Every row gives one point. Each copy is the shape, with its points in the same order, turned, moved and blurred by noise. Some copies are also mirrored. Which?
In the rows, 128 means zero.

Shape (6 x 3):
[[182  74  99]
 [144  85  86]
 [ 93 157 127]
 [132 222 113]
 [112 110 146]
 [164  96  65]]
Copy 1 (6 x 3):
[[159 210 103]
 [133 188 116]
 [108 101 113]
 [117  68  39]
 [151 130 144]
 [131 210  95]]
Copy 1 is: mirrored
Copy 2 (6 x 3):
[[133 113  45]
 [130  67  64]
 [124  76 165]
 [ 55 109 179]
 [164  94 131]
 [102  88  48]]
Copy 2 is: only turned
Copy 3 (6 x 3):
[[184  82  88]
 [143  87  89]
 [ 87 158 131]
 [ 99 222  89]
 [115 123 151]
 [144  96  56]]
Copy 3 is: only turned

Shape (7 x 4):
[[ 91 163 149 176]
 [105  99 128  49]
 [ 81  98 160  84]
 [105 124 121 182]
 [202 197 198 131]
 [104  93 162 159]
 [170 167 184 119]]
Copy 1 (7 x 4):
[[ 95 171  82 164]
 [180 130 139  67]
 [179 166 132 103]
 [120 124  93 184]
 [ 20 187 169 120]
 [141 160 131 180]
 [ 62 178 156 116]]
Copy 1 is: mirrored
Copy 2 (7 x 4):
[[ 69 102 140 126]
 [127 196  57  99]
 [ 90 197  89  82]
 [112  97 155  96]
 [ 84 167 143 239]
 [ 92 147 161  98]
 [ 91 171 128 197]]
Copy 2 is: only turned
Copy 3 (7 x 4):
[[ 62 130 112 116]
 [180 147 195 130]
 [130 169 191 119]
 [ 98 154  80 110]
 [ 81  88 131 242]
 [ 98 192 123 130]
 [ 95 117 144 207]]
Copy 3 is: mirrored
